Rows are points. The points of each table are mixes of a few directions, plus a little noise. Count the directions of each table, and those that both share. Where both have some left over, give the other angles between the two spaces (their principal angles), to ten degrees, smallest first.

First:
[[-43 -95  44]
 [  3   8  -4]
 [ -4  -8   4]
 [ 30  68 -32]
 [ 16  35 -16]
 [ 17  39 -18]
 [-23 -49  23]]
Second:
[[ 29  35  13]
 [ -2  -8   8]
 [-11  26 -64]
 [-14   4 -38]
 [ -1 -57  82]]
Directions: first 1, second 2, shared 1

First, 8 rows:
[[ 90  72   7  33]
 [-25 -21  -4  -5]
 [ 17  14   4  -2]
 [-60 -55 -16   4]
 [ 23  33  18 -38]
 [-52 -61 -28  43]
 [ 24  42  31 -64]
 [-16 -25 -15  28]]
Second:
[[ -8 -29 -17  17]
 [-22 -34 -27 -91]
 [-23  95  33 -21]
 [ 25 -29  -1  75]
 [ 41 -16  11 -12]
 [-13  13   0  31]]
Directions: first 2, second 3, shared 1; angles 30

First (8 x 6):
[[-88  63  53  82 -49  28]
 [ 17 -85 -20  34  22 -23]
 [ 21 -17 -15 -20  12  -7]
 [ -3  14   4  -6  -4   4]
 [ 32 -16 -17 -37  18  -6]
 [ 31  10 -13 -50  12  -4]
 [  1  77   9 -53 -13  16]
 [-11 -48  -1  47   4  -8]]
Second:
[[ 87  95  10 -30   6  20]
 [-16 -17  -2   6  -1  -4]
 [-11 -12  -1   4  -1  -2]
 [-12 -13  -1   4  -1  -3]
 [-64 -70  -7  23  -4 -15]
 [-80 -87  -9  28  -5 -19]
 [ 24  26   3  -9   2   6]
 [ 71  78   8 -25   5  16]]
Directions: first 2, second 1, shared 0; angles 40

First:
[[  4 -40 -24 -29  44  -8   5  -7   9]
 [ 27  -3   2  22 -84 -10 -20  -1 -25]
 [  8  12  27  -4  66 -18  43 -11  32]
 [-14  20 -34 -12 -25   0 -26 -11 -10]
 [-12 -12  28   7  39  21  19  21   9]
 [-40  22  22   4  50  34  13  23  14]
 [ 27  -1 -22   9 -91 -17 -33 -13 -27]]
Second (8 x 9):
[[-41  34  21  35   2  -7 -52 -38 -11]
 [ 12   5 -10 -21   3  12  38  30  12]
 [ 37 -34 -18   4 -11  30 -56 -35 -21]
 [-45   5  -5 -11 -18  -1  35  60   1]
 [ 48   3  -6 -13  18  15  11 -18  12]
 [ 36  39  -1 -17  28  22  33  -6  25]
 [ 15   0 -10  -3  -2  25 -17  -8  -5]
 [-61 -51  28  26 -19 -95   8  14 -12]]
Directions: first 4, second 4, shared 2; angles 70, 80

First, 9 rows:
[[ 31 -24  38  29 -34  29 -50  -8 -20  18  56]
 [-12 -14  29  18   5 -15  -1 -35  57  61  95]
 [-36  19  -8   2  29 -30  60  19   5  12 -54]
 [  6  11   1  11 -24  14 -16  14 -14 -10 -11]
 [ 10 -31   4 -17  39  -8  12 -11 -24  -7 -14]
 [ 28   6 -27 -24 -30  29 -50  -6  -1 -46   8]
 [  5 -14 -25 -39  40 -11  18  -6 -16 -33 -41]
 [  7  21   1  20 -47  23 -30  16  -5  -7   5]
 [-40  25 -13   0  24 -31  58  15  19  12 -44]]
Second, 10 rows:
[[ 24 -35  11  -7  23   7  -2   1 -54 -17 -27]
 [-14  16  -8   0  -4  -7  10   4  18   5  -2]
 [-16  28 -26 -17 -11  -6  -1 -12  54  -4  23]
 [ 36 -27  20  11 -15  28 -36   2 -48 -15   5]
 [ 20 -46   6 -26  42  -6  -3 -28 -15  -4  19]
 [-37  56 -30  -2 -30 -10  10   2  77   9  20]
 [ 28 -10 -20 -26  -3  21 -28   3 -36 -51 -29]
 [ 24 -21  27  22  -9  17 -18  12 -53   0  -9]
 [-37  58 -29  -2 -30 -12   9  -3  86  15  32]
 [-25 -17  52  47  35 -30  62  21 -33  60 -26]]
Directions: first 4, second 4, shared 4

First:
[[  8  12 -20  43   9   5  11  14 -30  -9  -3   4]
 [  6   4  22 -20 -10  -5 -18  -7  26  19   9  -5]
 [-14 -25   3  29   4  -3 -11   9 -39 -13 -21 -53]
 [ 20  38  15   9  11  11 -18  22 -47 -39  -3 -38]
 [ -3 -31   6 -64 -16  20  33 -34  66   9  19  58]
 [-29  -7   7   1  10 -30 -40   8 -34 -10 -23 -68]
 [ 11  24   4  18   8 -24  -5  51 -30   0 -43  -1]
 [ 13 -35   9 -35 -27  43  34 -56  78  24  51  56]
 [ 13 -16   9   2 -26  12   4 -38  67  55  41  35]
 [ -2   1 -13  17  11  -6  16  30 -33 -18 -31   4]
 [-25  35 -44   0  28 -24  -8   1 -23 -19   3   7]]
Second (10 x 12):
[[  2  29   7 -29  14 -42  18  39  -8  25   2  -3]
 [  7  12 -12 -58 -14 -24   4   1 -17  -6  56 -48]
 [ 20  28  21  23  -9  -1  15  18   9   1   4   3]
 [ 25 -25  22  55  -3   7  -3  20  37  12 -32  15]
 [-15  86  24  81   7  39  -1 -30  16  -3  95  31]
 [ 17   3   0 -31 -25  17  24  -7 -30 -39 -67   0]
 [  7  -1  -1 -31   5 -18  11  14  -3   8 -19  -2]
 [  2  -8  -5 -23  22  31  -4 -50  39   0  15  26]
 [-22 -53 -22   7  -8  -4 -22   6 -28  -6 -45 -12]
 [-42 -69 -34   7  10  -4 -43 -11 -16   9  -9 -10]]
Directions: first 6, second 6, shared 1; angles 30, 30, 40, 40, 60

First, 9 rows:
[[ 18 -21  12  -4 -36 -19  20 -14 -12 -20   4 -26   8   5  -8 -39   3 -28]
 [-14   6  -6  13  20  -7  -3  11  17  17  -1   3 -13   5  -3  20  11   2]
 [ -5   6 -10  -8  -7  15 -18   3 -18   3  -7  22   1  -9   0 -10   6  26]
 [-24  -6  -4  14   0 -14 -10   2 -15  10 -11  10  -7   6 -20 -18  30  -1]
 [-11  -2   6  -2  13   9  -8  -9 -18  -7  -4   9  11  -1  -7  -2  -7  -4]
 [-15  -7  13  -9  12  16 -13 -20 -39 -18  -6  15  23  -4 -13 -14 -15  -7]
 [  2   2   0 -18  -8  24 -14  -8 -28 -12  -4  18  15 -10   4 -13 -13  18]
 [-11   3  -8  17   9 -17   1  14  19  19  -2  -3 -16   7  -5  10  21   0]
 [ 61  20  -4  -4  -3  -8  47  23  95   8  32 -47 -24   2  52  65 -36  -5]]
Second:
[[  4  10  -9  -7  -2  23 -15  14  -5  -4  -1  18  -7  -6  12  11   3  39]
 [ 28 -18  11 -14 -13   1  19  15  11 -22  14 -17 -10  -1  31  13  -7  15]
 [  2 -33  12 -19 -42 -28   7 -22 -26   8  -5  -7  21  -6  -4 -65   2 -28]
 [-10  28 -33  19   1 -13  -4  -8   1  25 -17   0 -13  -5 -29 -14  30 -14]
 [  7 -19  26 -28  39  22   9  -7 -12 -32  11   0  16 -11  30  36 -47  -2]
 [  5  18 -17  12 -16  -7   1  -4   8  11  -5  -6  -6   1 -16 -13  14  -7]
 [-17  33  -2  41  -4  -4 -12  -6  28  20   2  -1   9  28 -42  -1   3 -23]
 [-17 -18  11  -3  36   6  -6  18  -4  -6   2  13 -10   0  18  32   2  21]]
Directions: first 4, second 6, shared 3; angles 30

First:
[[ -4  19   5  23  -8 -21  10  -1   4  13 -37  38 -10  11  15  11  -8 -19
  -10   3]
 [ 53  18 -19  52   8 -33   5 -24   8 -32 -13 -18   8  12 -23  -7 -29   0
  -14  56]
 [-51 -18  25   7  73  11  30 -32 -13  67  67 -41   3  -2  -1  18  25  -3
   34  37]
 [ 48  24 -16   6 -17 -71  10  13 -15 -35  -4   4  60  25  35  -3 -13 -37
   -2  -6]
 [ 24  21 -21 -95 -53 -20   0  18  -3  16  15 -28   9  -3   1 -49  37 -13
   -7 -57]
 [-19  -9   0 -34   8  65  40  55  -2  -2  26  18  53   9   7  48 -17 -22
    1 -33]
 [ -4 -23   3   1 -27   5 -68 -10   2 -36 -18  -6 -46 -27  -9 -33   9  49
    3 -16]
 [ 40  -9 -27 -46  -2  27  14  24  -1 -33  56 -54  51   0 -23  -9  -9   4
    3 -10]
 [-20  12   8 -10 -34  -3  -9  14   3  13 -47  50 -25   1  20   2  10 -10
  -14 -38]
 [-55  -4  30  38  27  28  11  -2   0  34 -24  49 -27   1  16  42  -4  -5
    5   7]
 [-19 -23  13  58  24  17 -44 -51  15  -6 -19 -13 -78 -27 -40 -16  -1  59
    3  52]]
Second:
[[-57 -55  28 -18  10  48 -56   6 -14 -17  35 -13 -24 -36  10   0  24  49
   35 -35]
 [-27 -38  16 -13  -3   9 -56  -1 -15 -27  24 -18 -14 -27  13 -16  21  39
   28 -29]
 [  8  20 -10  19  33  37  72  11  16  29   3  11  26  24 -24  43 -31 -33
  -19  40]
 [-18   5   7  22   6  30  15   3  13  17 -32  35 -23   3  -9  24 -13  -3
  -14  12]
 [ 33  12 -15 -66 -28 -68 -11  -4 -22   1  44 -53  34   2  20 -54  37 -14
   15 -34]
 [ 29  40 -14 -15 -30 -50  19  -7   4  24 -32  12  -2  17   5 -22   8 -31
  -22  -3]
 [-44 -14  24  42 -17  27 -46  -7  13  -6 -72  63 -76 -20   3  10  -4  33
   -9  -9]
 [ 15  23  -6   7 -20 -28   5  -6   7   9 -36  20 -13   9   2  -9  -2 -14
  -17   3]
 [ 76  13 -28  28  -4 -71  -6 -12  -8 -59  15 -39  51  15   2 -23 -23  -8
    0  29]
 [-14  -6  -2  -6  52  67  65  20   6  28  51 -17  41  12 -23  47 -18 -19
    3  26]]
Directions: first 6, second 4, shared 4

First (10 x 32):
[[-13  -8  -2  -6  -6   5  10   3  -2   9  -8   3   3  -4  -7   3   1   3
    3   2   5   2  -2  -9  -5  -5   1   0   8   0  -1  -2]
 [ 59  34   6  28  25 -22 -46 -18   6 -37  38 -13 -15  16  29 -11  -1 -13
  -19 -11 -26 -12  12  43  26  23  -8   0 -37  -5   1  10]
 [ 24  15   2  11  10  -8 -18  -7   2 -16  15  -5  -6   7  12  -4   0  -6
   -7  -5 -10  -5   5  17  11  10  -3   0 -15  -2   1   4]
 [ 32  19   3  15  13 -11 -24  -9   3 -20  22  -7  -7   9  17  -6   0  -8
  -11  -6 -13  -7   8  22  14  11  -5  -1 -19  -3   0   6]
 [ -8  -5  -1  -4  -2   2   7   3  -2   6  -4   2   2  -3  -4   2   0   2
    3   1   2   1  -1  -6  -4  -4   1  -1   4   1  -1  -1]
 [-29 -17  -3 -14 -12  11  23   9  -3  19 -20   7   7  -8 -15   5   1   7
   10   6  13   6  -7 -21 -14 -11   3   0  19   3   0  -6]
 [ 33  18   3  15  14 -12 -26 -10   4 -21  20  -7  -8  10  17  -6  -1  -7
  -11  -7 -15  -7   7  23  15  13  -4   0 -20  -3   2   6]
 [ 12   6   2   5   4  -3  -9  -4   2  -7   8  -2  -3   2   5  -2  -1  -2
   -4  -2  -5  -2   2   8   6   5  -1   1  -6   0   1   2]
 [-95 -56 -10 -45 -40  33  74  30 -11  62 -63  21  23 -26 -47  18   3  21
   31  20  40  19 -21 -69 -44 -37  13  -1  60   8  -2 -18]
 [-12  -7  -1  -6  -6   5  11   4  -2   8  -8   3   2  -3  -6   3   0   4
    4   2   5   2  -3 -10  -6  -6   2   1   9   2   0  -2]]
Second:
[[  6   1   7   3  -3   2   5   9  12   4   4  -2   1   7 -10  -9   1  -1
   -7   2  -3 -15   9   3  -2   8  -2   7  -8  -4  -6   8]
 [ 46  20  11 -27 -23   5 -12 -11 -13 -58  -1  -5 -33  86  14 -18  15  22
  -59 -22 -23  -1   0   8   7  15 -49 -47 -10  22  -9 -25]
 [ -9  -6  -2   8   5   4   3   8   5  15   1   2  10 -23  -4   4  -3  -7
   13   7   3  -4   3  -2  -3   3  13  15   1  -6   4  12]
 [ 51   1  -7 -21 -22  44 -19  12 -28 -61   0   9 -19  24  28  21  14  10
  -32  -7 -31  12  -3   3  -5  46 -27 -29  11  17  30  -2]
 [-23  -8  -1  15   9  10  15  21  18  36 -12   6  25 -31 -17 -12  -1 -15
   10  16   9 -22  19  -7  -8   2  17  34  -8 -13  -6  35]
 [-35 -17  -7  -7  -5  16  22  15  -2  26 -28  11  17 -21 -13   1   1  -2
   10  12  14   0   2 -22 -14 -10   8  12  14   0  -1  12]
 [-17   0  -3   6  10  -8   2  -4   1  15  -8   2   9 -13  -1  -6  -3  -6
    8   4   9   0   2  -3   2 -14   7  10  -3  -4  -7   6]
 [  0  -5  13   6  -3 -38   1 -20  14  13  44 -20 -17  -8 -15  23 -15  11
   38  -9   8  14 -26  11   6 -14  19  -6  10  -8   4 -41]
 [ -8  10 -12  14  23   2 -12  -2  -7   3 -19   9  16 -16  17 -16   2 -17
   -6   7   2  -5  15   3   7  -7   2  15 -14  -2  -5  29]
 [-11   2   2   3   8 -37  -5 -27  -1   7  20 -12 -11  -5   0  12 -11   7
   26  -8  12  21 -22   5  10 -28  11 -10   7  -2  -3 -34]]
Directions: first 1, second 5, shared 1
